Rows are points. The window is the flat piece filled in between its corners: a triangle in 3 columns, a solid with four corners in 4, and so on. A path goes straight from each point to the next, and from the last back to the first. List the points from which the path goes on through the window.
(in the rows, 128 means zero)

Window (4 x 4)
[[124 130  87  73]
 [135  47 149 225]
 [164 160 101 152]
 [ 92 177  69  93]]
Path:
(1): [120 179 128 118]
(2): [138 150 132 167]
(3): [189 149  25 107]
(4): [171  89  65 110]
(5): [ 44 166 120  99]
(6): [112 137 179 151]
(7): [115 110  74 168]
(8): [103 145  23  96]
Through the window after points: 2, 8

Window (6 x 6)
[[143  42 183 141 138 136]
 [148 137 101  48 197  36]
 [ 96 192 106 201 103 116]
 [124 150 114 108  96 120]
 [ 49 153 167 134 127 104]
 [128  85 167 171 147 204]]
Path:
(1): [108  66 134 130 127 132]
(2): [166 107 249 184 166 179]
(3): [202 148 147  80 111 105]
(4): [ 11 139  77 147 115 123]
(5): [ 72 128  87 159 129 150]
(6): [152 152 173 156 114 131]
(7): [167 171 170 153 128 175]
(8): [ 54 101 152 187 110 134]
Through the window after points: 1, 3, 5

Window (8 x 8)
[[108 135 140 120  75 196 128 158]
 [196 123  48 211 187  89 178 164]
 [ 94 117   9 105 184 123  83 154]
 [155 189 184 137  81 190  87 104]
 [111 116  59  67  48  86 135  97]
 [167  40 105 224 180 174  25 203]
 [124 150 169 155 108  11 219 121]
 [166 151 118  42 119 125 169 115]]
Path:
(1): [163 129 117 116 162 153  94  34]
(2): [107  75  79 134 115 137 149 111]
(3): [139 140  74 125 140  94 140 171]
(4): [150 147 117 141 129 131  94 167]
(5): [149 115 122 146 144 155 132 125]
(6): [144 115 119 139 146  91 159 101]
(7): [144 149  82 140  97  64 144 162]
(8): [178 120  70 162 130  93 115 247]
(9): [133  74  57 174 185 139 127 115]
(10): [ 17  82  88 150  92 140 140  38]
(11): [190 151 117  88  93 140 123 198]
(12): [139 165 125 102  51 117 170 216]
Through the window after points: 10, 12

Window (9 x 9)
[[185 107  81 109 112 147 131 102 188]
 [ 93  97 147  98 135 115 128  98 138]
 [194 109 132 163  56 117 180 166  76]
 [138 177 174  94 136 129 118  86 111]
 [175 124 137 127 184 130 119 103 147]
 [120 151 131 156 139 121  84 111 160]
 [  7 156 116 143 123 207 151 236 148]
 [ 75 125 161 138 129 153 163 142 212]
 [149 133 121 106 147  55 145 112 191]]
Path:
(1): [117 100 153 133 121 136 129 171 211]
(2): [ 81 109 180 133 120 147 133 200 193]
(3): [ 97 163  96 128 125 151 152 141 116]
(4): [118 154 110 166 162 121 122  98 163]
(5): [173 107 157  97 125 145 156 168 146]
(6): [140 106 137 102 148 126 116 181 177]
(7): [101 142 142 136 126 117 166  97 191]
(8): [ 88 165  95 140 172 108 154  98 161]
(9): [147  90 174  96  65 136 128 156 172]
(10): [141 104 167 114 105 125  93 152 163]
(11): [142 181  79 155 154 116 165 103 160]
(12): [ 71 164 137 130 138 160 187  81 165]
Through the window after points: 2, 6, 12

Window (11 x 11)
[[137 181 223   7 105 123 145 132 162  52 115]
 [103 156 144  89  82  81 208  91  83  16  90]
 [140 135  50 101 168 169  91  82  84 110 137]
 [179 131 225  89  77  86 185  54 151  95 142]
 [179 140  68 147 188  85  73 187  62 141 185]
 [120  98 126 156 204 179  82 171  58 119 186]
 [ 88 181 169 151  74  51 131  76 170  78 159]
 [173 106  27 191 198 141 103 198 128  59 191]
 [135  92  96 116 160 149 101 157 102 104  38]
 [138 138  43 149 146 191 136 196  86 154 141]
 [148  82  83 118  98 140  65 169  86 103 184]]
Path:
(1): [ 60  43 116  58 156 113 147 154  94  88 198]
(2): [205 215 167 209 124 142  92 101 120 117 117]
(3): [182 233 134  50  58 129  96 136  58  75  71]
(4): [ 97  55 160 113 193 136 164 144 185  95 175]
(5): [101 140 105 132 135  71 120 106 160 122 154]
(6): [168 170 185 142  55 188 145 150  53  39 135]
(7): [133 156 138 145 116 128 125 166  83  65 126]
(8): [153  86  66  85 178 132 119 128 149  88 189]
(9): [ 87 112  57  67 210 101 126 110  76 108 183]
(10): [163 146 110 143 112 122 116 153 112  99 120]
(11): [158 202 147 158 122 168  76  93  70  73  98]
(12): [113  98  90 111 163 124 122 131 111 114 178]
(13): [121  87 115  95 132  73 123 110 167 120 145]
(14): [144 157 113 164 154 151  94 150  87  91 167]
(15): [184 178  80 137 135 162 112 147  92  90 111]
(16): [ 98  54 108 121 152  86 125  90  94 124 188]
Through the window after points: 1, 3, 5, 7, 11

Window (14 x 14)
[[133 113  76 134 237 123 185 166 155 186  72 106 120 118]
 [137  58 145 130 169 117 172  71 112 117 133 167  74 111]
 [ 87 171 126 156 213 110 196 134 110 170 114 105 103  79]
 [202 188 158 129  94 139  83 185 117  41 140 116 182 124]
 [146 179 160 143 101 120  69 184 153 159 108 148 126  99]
 [ 91 106 125 173 176 112 212 179 139 127  41  99 115 108]
 [114 111 143 106 109 139 142 110 205  87 190 158 124 134]
 [109 157 142 128 134 185  81 156 115  98  89 119 182 122]
 [167 168 194 119 106 104  83 148 133  85 104 132 249  95]
 [109  57 131 155 132  93 112 101 141 117 202 112 111 137]
 [132 202 139 141 115 104  81 184 122  94 111 180 197 169]
 [100  69 148  62 137 103 171 127 118 129 159 115  92 142]
 [118  84 134 159 187 162 226 192 101 166 110 134 156 104]
 [137 151 116 162 133 158 204 143 133 180  70  93 156 168]]
Path:
(1): [125 133 122 106 125 116 133 137 132 108 116 133 154 119]
(2): [132 166  68 113 170 120 183 117 132 113 115 137 113  60]
(3): [ 97  88 206 176 181 130 154 174 116 195 105  97 139 181]
(4): [131 156 165 168 214 125 126 126 150 135 148 121 139 172]
(5): [138 132 119 113  91 121 130 161 130 131  84 138 133  86]
(6): [125 147  87  73  81  71 108  72 129 142  96 161 143  90]
(7): [127 126 174 161 171 144 121 192 136 115 141 119 134 124]
(8): [102 115 157 125 171 146 134 148 148 119 121 105 139 142]
(9): [145 143  70 171 107  99 157 151 105 140 106 168 122 100]
(10): [141 134  81 107 104 109 130 176  84 122 100 137 134  97]
(11): [140 129 169 142 171 136 149 143 161 110 134 103 146 146]
(12): [146 120 204 176 189 128 159 164 115 132 138 140 158 161]
(13): [137 118 100 113 117 129 148 109 129 113 105 134 111 105]
(14): [121  97 117 125 132 118 153 133 111 142 109 134 164  95]
(15): [130 138 175 160 190 134 177 135 151 110 106 105  84 131]
(16): [130 115 168 170 171 122 125 137 140 152 142  97 110 150]
Through the window after points: 2, 10, 12

Window (14 x 14)
[[144  41 149 104 152 119 161 151 170 165 139  73  82 217]
 [177 114 132  69 133 106 115 164 140 133 127  92 145 137]
 [117 146 157 171 132 151  75 103 100  95 169 132 106  33]
 [124 213 146 143  64 153 181  82 117 137 204 143 108 101]
 [117 100  61 133 111 126  70  90 130 105 173  82 136  89]
 [127  64  99 185 148  97  74 188 160 125 126  88 194 150]
 [117 182 117 140 136 141 150  51 151  72 135 158 116  89]
 [117 157 116 174  97 167 136  83 111  86 109  63 142  41]
 [122  71 139  78 171 150  98 157 110 207 112  99 162 249]
 [142  28 157  70 107  95 172 139  94 198 111 157 131 226]
 [ 57 131 143 108 118 106 134 128 133  83 151  83 135 112]
 [134 168 136 121 154  81 197  84  64 174 165 128  90 140]
 [104 141 165  76 118  94 198  82 162 235 129 137  91 133]
 [129 124 143 152  95  92  55 104 146 100 107  65 131 154]]
Path:
(1): [ 76 186 126 157 131 147 131 165 122  65  99 123  57 116]
(2): [120 103  96 140 125 115 128 158 129 136 118  98 106 124]
(3): [111 141 199  82 160 142  98  23 138 108 162 121 190 169]
(4): [145  84 143 149 104 139 139  52 124 134 202  81 198 151]
(5): [106 119 140 101 132  98 109 177 133 149  92 103  80 153]
(6): [118 161 121 139 163 118 101 139 123 201 130 126  10 124]
(7): [128 114 128 122 122 112 147  93 109 120 163 103 147 125]
(8): [125 109 136 115 130  89 139 100 118 153 160  95 150 139]
Through the window after points: 6, 8
